Each row of a before or after table is a point. The points were changed in one or more steps. Then noise was added and the rows were shuffled. The steps act on how far a point lies along the listed directions, d1 being the first. What was done? A step turns or swaps two directions, mirrors them in a line or flattens them onto one, adds a multiple of one to another, or multiplies one. Angles are multiples of 10 degrees, from the lower direction toward the higher: turns from -170 to 170, lines from 10 to 170 but not 90. Use the fewest steps. Two steps may share a direction if one is a turn and the other turns, adds or multiplies; they go together, in the order done. Otherwise the lowest direction goes first.

Directions:
(1): [ 23.2 -18.0]
(2): [-18.0 -23.2]
Before, 9 rows:
[[ 0.5  6.4]
 [ 0.5  6.6]
 [-5.4 -2.6]
 [-7.2  4.8]
 [-7.0 -0.7]
 [ 1.9 -2.5]
 [-0.1 -5.4]
 [-1.8  3.9]
 [ 2.8 -3.4]]
After (9 x 2):
[[ 7.9 -3.5]
 [ 0.7 -6.2]
 [ 2.5 -3.7]
 [ 0.7 -6.6]
 [-2.3  2.1]
 [ 5.0  3.7]
 [ 6.8  2.0]
 [-3.2  2.8]
 [-0.8  5.2]]
Steps: turn d1 and d2 by 170 degrees

Directions:
(1): [-4.7 25.3  6.0 -2.6 11.0 42.0]
(2): [ 22.8  22.4  23.6  28.9   2.1 -13.1]
(3): [-14.8  36.7  -8.7 -20.1  -1.9 -23.2]
(4): [ 10.8   3.2 -35.0  13.7  32.3  -3.3]
Before (13 x 6):
[[ -1.5   5.2   2.1  -2.5  -1.6  -1.2]
 [  0.7  -4.1  -2.5  -0.5  -3.3  -9.5]
 [ -0.9   1.5   0.3  -0.8   0.8 -10.4]
 [ -1.0   5.9   0.8  -1.9  -0.7   0.5]
 [ -0.5  -1.2   2.6   5.0   3.6   4.9]
 [  0.3  -4.7   0.3   5.4   1.8   6.4]
 [ -1.2   1.2   2.5  -0.9   0.6   5.2]
 [ -2.9   2.3  -0.1  -2.7  -1.2   5.5]
 [  1.8   8.1 -13.0  -0.7  10.0   3.6]
 [  1.3  -4.5   3.5   2.8   0.6   4.4]
 [ -1.2   0.8  -9.8  -4.6   7.9   7.5]
 [  1.1   3.6  -6.7   2.9   4.9  -5.4]
 [ -3.2   1.0   1.6  -5.8   0.3   4.6]]
After, 13 rows:
[[ -0.4   2.5   0.3  -1.5  -2.2  -5.1]
 [  2.3  -7.0   2.0   3.7   0.9  -6.0]
 [  3.5  -9.7   0.3   3.6  -1.7   0.2]
 [  2.9  -1.5  -6.2   5.4   4.4  -5.1]
 [ -1.1   3.0   3.1   0.0   1.5   6.3]
 [ -2.7   2.8 -11.5  -6.9   6.3   0.1]
 [ -2.9   4.5  -0.5   1.8   2.9   7.6]
 [ -2.8   4.3   1.2  -3.0   0.0   0.3]
 [ -2.9   5.4   1.6   1.9   3.9   3.2]
 [ -0.2   0.8   1.8  -1.4  -2.8  -5.5]
 [ -3.9   1.3   0.6  -7.0  -0.9  -1.1]
 [ -3.8   3.3  -1.4  -4.3  -2.5  -0.5]
 [  1.8   5.3 -14.7  -1.6   7.5  -6.3]]
Steps: turn d1 and d3 by 70 degrees

Directions:
(1): [  5.4  35.0   9.3   7.6   4.0 -38.4  13.1   2.2 -19.5  -2.4  36.0]
(2): [-29.7  22.2 -16.1   7.4  32.8  -7.9 -35.1 -11.0  11.3  20.2  -5.7]
(3): [-30.3  14.4 -22.4 -13.2  10.8  13.6  26.9  -9.4  -2.5 -42.8  -1.0]
(4): [ 37.1   4.6 -46.0  -8.7  12.0   7.7 -15.6  19.7 -16.1  -5.9   5.9]
Before:
[[  0.0   3.7  -1.2   2.6  -1.2  -3.7   7.2   1.9  -3.9  -0.6   7.9]
 [ 12.0   0.6   0.6   1.4  -2.3  -3.9   0.5   3.6  -3.2   2.2   8.1]
 [ 10.7   7.4   0.9   3.6   1.6  -7.8  -3.9   1.0  -4.3  11.2   3.9]
 [  5.3   2.5   3.3   3.7  -2.6  -4.4   3.1   1.5   0.0   2.9   5.1]
 [  1.4  -1.4   5.5   1.4   1.0  -4.8  -3.9   0.8   1.4   6.1   1.4]
 [  9.5  10.9  -7.0  -0.6   5.3  -5.2  -0.8   6.0  -6.1  -4.0   5.3]
 [ -2.9   8.8  -4.9  -2.1   7.9  -3.1  -0.8  -2.0  -0.5  -3.2   3.1]
 [ -8.4   5.6  -4.6  -2.0   8.4   1.3   0.9  -3.2  -0.9  -1.2   0.5]
 [-15.4   6.5   1.3   1.3   6.1   0.2  -4.4  -7.4   6.1  -1.8  -5.1]
 [  0.4  -4.1   4.7  -0.8   1.3   1.5  -2.5  -0.2   1.7   5.8  -0.3]
 [  3.9  -2.2   2.9   1.4  -1.4  -3.7  -4.9   0.1  -1.1   4.4  -0.2]]
After:
[[ -0.1   2.6   2.3   3.5  -2.2  -4.8   6.7   1.5  -2.6   1.8   8.1]
 [ -5.8   6.3   5.8   0.8   4.4  -6.1  -0.8  -4.2   2.8   2.7   2.4]
 [  3.4   1.6  -6.9  -2.3   5.3  -1.2  -2.4   2.9  -1.9  -2.0   2.3]
 [  0.7  12.9  -9.5  -1.9   6.2  -2.4   5.7  -2.1  -5.8  -5.1   3.5]
 [ -1.1   2.6   3.0   4.6   4.0  -3.2 -15.0  -1.9   5.0  11.4  -4.2]
 [  1.9   1.2  -6.4  -2.1   2.2  -0.3  -1.1   0.6  -3.1  -5.0   0.3]
 [  1.9   4.6  -2.9  -1.8   0.0  -0.6   8.4  -0.3  -3.1  -9.2   7.5]
 [ -6.5   1.9   6.0   1.8   4.6  -2.5  -2.7  -3.7   1.5   8.8   0.0]
 [  5.1   4.5  -3.4   1.2  -0.3  -2.3   5.2   2.3  -1.7  -2.4   5.7]
 [  2.7  -2.0  -4.3  -3.1   4.4   3.9  -2.0   1.5  -0.7   0.5   0.1]
 [ -8.1  11.4   5.6   0.6   2.8  -5.7   8.3  -2.2  -0.8  -8.4   3.1]]
Steps: turn d3 and d4 by -120 degrees
